Rows are points. Examples show where two turns around zero, p and q, send a point. Write where each new point lands after one turn and then the other. Backwards means that the second turn is done in reverse. Each puzzle has new turns, and all numbers are rounded.

Turn p:
[1.8 1.5] -> [0.5 2.3]
[ 0.2 -3.0] -> [ 2.0 -2.2]
[-4.9  1.2] -> [-4.6 -2.1]
[2.9 0.3] -> [2.1 2.1]
Turn q:
[ 4.8 -0.9] -> [4.7 1.2]
[-2.7 -0.4] -> [-2.3 -1.5]
[-3.3  2.1] -> [-3.9  0.5]
[ 1.2 -0.8] -> [ 1.4 -0.2]
Where do these land?
p, then q backwards: [-1.6 -0.1] -> [-1.5 -0.5]
q, then p: [ 5.8 -0.5] -> [3.0 5.0]
p, then q: [-1.0 -1.6] -> [ 1.0 -1.6]
q, then p: [-4.1  1.5] -> [-3.1 -3.0]
q, then p backwards: [0.9 0.7] -> [1.0 0.5]

Turn p:
[ 3.9  1.6 -0.9  0.0] -> [ 4.0  1.2 -0.1 -0.9]
[ 0.3  0.2 -3.2 -2.7] -> [ 1.9 -3.5 -0.3 -1.3]
[-1.5  4.0  1.2 -0.7] -> [-1.1  1.0 -3.5 -2.4]
[ 0.9 -2.7  2.3 -2.7] -> [-1.1  0.0  3.9 -2.1]
[-0.3 -3.1 -2.3  0.3] -> [ 0.3 -2.5  1.8  2.3]
[-4.5 -0.9  5.3  4.4] -> [-6.5  4.2 -0.5  2.9]
[ 1.1  0.9 -2.3  1.4] -> [ 2.3 -0.3 -1.3  1.4]
Turn q:
[ 2.4 -0.9  2.0 -1.2] -> [-0.6 -2.5  1.4 -1.9]
[ 1.0 -2.7 -3.0  5.1] -> [-2.3 -1.3 -5.6  2.2]
[ 1.5  3.8  0.8 -2.9] -> [ 4.1 -0.4  2.3 -2.0]
[-2.3 -3.4 -0.7 -2.0] -> [-3.4  2.8  0.4 -1.4]
[-2.6  3.3  0.8  1.0] -> [2.4 1.4 1.4 3.1]
Where do these land?
p, then q backwards: [-1.4 -3.6  1.8 -0.3] -> [-1.6 -2.0  3.4 -0.5]
p, then q: [ 0.0 -0.5  2.5 -2.0] -> [ 0.3  1.3  2.9 -0.5]
q, then p backwards: [-0.5 -0.3 -1.6 -1.8] -> [ 0.9  1.5  1.8 -0.4]
q, then p: [ 4.8  4.4 -3.9  4.3] -> [ 7.0 -2.6  3.1  3.4]
p, then q: [-2.9 -0.1  1.3 -0.2] -> [-0.8  2.8  0.4  1.3]

Turn p:
[ 2.8  0.4  0.0 -3.0  1.0  0.0 -3.8  3.8] -> [ 3.0 -2.0  1.8 -4.0  0.4 -3.4 -1.5  0.0]
[-0.7  2.3  1.1  1.7 -2.2 -6.1 -0.6  0.0] -> [ 2.4  4.0 -1.4  3.4 -1.1 -3.6  0.4  1.7]
[-2.2 -3.6 -0.2 -4.1  3.5  2.5  1.7  0.0] -> [-4.8 -0.3  2.2 -4.6  1.3  2.0  0.9  0.7]
[ 2.5 -2.3 -3.6 -1.0  2.4 -1.1 -2.7  3.3] -> [ 1.0 -1.3  3.5 -1.7  4.3 -2.8 -2.6 -0.2]
[-1.2 -5.2  0.4 -1.3 -0.5  3.9  1.6  1.8] -> [-3.3 -3.4  0.9 -2.2  2.3  1.2  4.0 -0.6]
[ 1.2  0.6  1.5  3.0  0.3  0.3  0.3 -3.4] -> [-0.4  0.8 -0.2  2.8 -2.3  1.3 -0.6 -2.9]
[-2.4  3.0  2.1  3.3 -1.4 -0.6 -1.0 -2.4] -> [ 0.6  0.6 -1.0  4.1 -4.3  0.7  0.1  1.3]
[ 2.4  1.2 -0.5 -1.7 -2.4 -2.7 -0.9 -1.1] -> [ 1.1  1.3 -3.1 -0.3  0.1 -3.0 -1.7 -0.9]
[-0.1 -1.9  0.5 -1.3  2.6  3.8  4.8  2.3] -> [-0.8 -0.3  1.6 -3.6  2.3  4.7  3.1 -0.9]
[-2.4  5.5 -1.1  4.3 -3.3  0.2  0.7 -4.2] -> [ 1.2  0.5 -4.4  6.0 -3.1  3.2 -1.9  1.9]
Turn q:
[ 0.3  1.5 -1.5  1.5  2.0 -3.3  2.5  3.6] -> [ 1.2  2.0  1.2  2.4 -4.6 -1.3  1.7 -1.5]
[ 0.9 -0.8 -5.3 -1.4  4.1 -1.0  2.4  2.7] -> [ 4.7 -0.5 -1.7  2.1 -3.3  0.6  4.3 -1.8]
[ 2.9  0.2  3.6  0.1  0.3  2.8 -3.7 -3.1] -> [ 1.5 -0.2  1.2 -0.8  5.1 -0.1 -4.3  2.0]
[ 0.0 -0.2  1.2  1.8 -0.3  1.3 -0.6 -1.1] -> [-0.8 -0.6  1.6  0.2  1.3  0.4 -0.8  1.4]
[-1.9  0.5  0.8 -3.4 -3.8 -2.7 -3.4  0.9] -> [-2.7  0.6 -4.6 -2.7 -1.3 -2.1 -2.9  0.0]
[ 2.7  0.5 -2.1  4.6  2.6  3.4  1.4 -5.9] -> [ 1.9 -3.9  4.6  4.0  3.5  4.5 -0.6 -0.7]
[-1.2 -1.1  1.8  0.8 -4.2  0.0 -3.3  0.2] -> [-3.1 -0.4 -0.7 -2.6 -0.3 -0.1 -2.9  3.1]
[-0.1 -3.2 -1.0 -1.9  0.8 -2.9  3.6  2.9] -> [ 1.6  0.5  0.1 -2.9 -3.6 -1.2  3.8 -2.3]
[-4.1 -0.1  3.1 -2.2 -0.2 -0.5 -3.5 -0.7] -> [-2.8 -0.9 -2.6 -1.2  2.2 -4.4 -1.0  1.4]
[ 3.1  2.8 -1.5  2.2  1.3  0.7  4.5 -3.9] -> [ 1.0 -0.1  3.7  3.4  1.5  3.8 -0.1 -4.3]
[-2.7 -0.2  0.9 -2.1 -2.6  2.3  0.1  4.6] -> [-2.4  3.5 -2.9 -2.0 -0.5 -0.1  2.7  2.9]
Where do these land?
p, then q: [ 0.5  0.4 -1.8 -0.7  3.4  1.3 -1.8 -4.4] -> [-2.4 -1.9 -2.6 -0.2  2.1 -1.4 -2.3  3.4]
q, then p backwards: [-1.6 -3.8  1.7  0.8  2.6  0.3 -3.2  1.6] -> [-2.1  0.2 -0.1 -2.0 -1.7 -1.0 -3.3  4.1]
p, then q: [-2.4  2.3 -2.6  0.9  0.0 -1.6  3.3  1.6] -> [ 2.4  3.2  0.3  3.3 -0.3  0.7  1.4  2.1]
q, then p: [-2.3 -2.9  0.1 -2.6 -3.4 -0.2 -2.0 -3.5] -> [-5.0 -0.9  1.3 -2.7  2.2 -1.3 -1.2  2.4]
p, then q backwards: [ 4.2 -2.2 -3.4 -0.3 -4.0 -1.4 -0.2 -2.2] -> [-1.8  3.3  0.8 -4.6  1.4 -1.2 -2.0 -3.7]
q, then p: [ 4.9  4.4 -2.8  1.2 -2.0 -1.8 -1.1  2.6] -> [ 3.6 -5.2 -2.7  2.8 -2.4 -0.5 -2.6 -0.6]
p, then q backwards: [-1.4 -0.8  3.1  1.8  2.5  4.4 -0.9 -1.4] -> [-0.3 -1.6 -2.9  3.8 -2.0 -1.9  3.1 -0.9]
p, then q: [-1.5 -1.0  4.5  0.6 -1.4 -3.7  2.1  3.1] -> [-1.0  4.0  2.5  1.1 -1.9  1.0  1.2 -4.8]
q, then p: [-0.3  3.6  1.3 -1.6  2.4  2.8  3.8  2.6] -> [ 3.1  3.6 -0.4  1.5 -1.2  5.0 -1.2 -0.1]
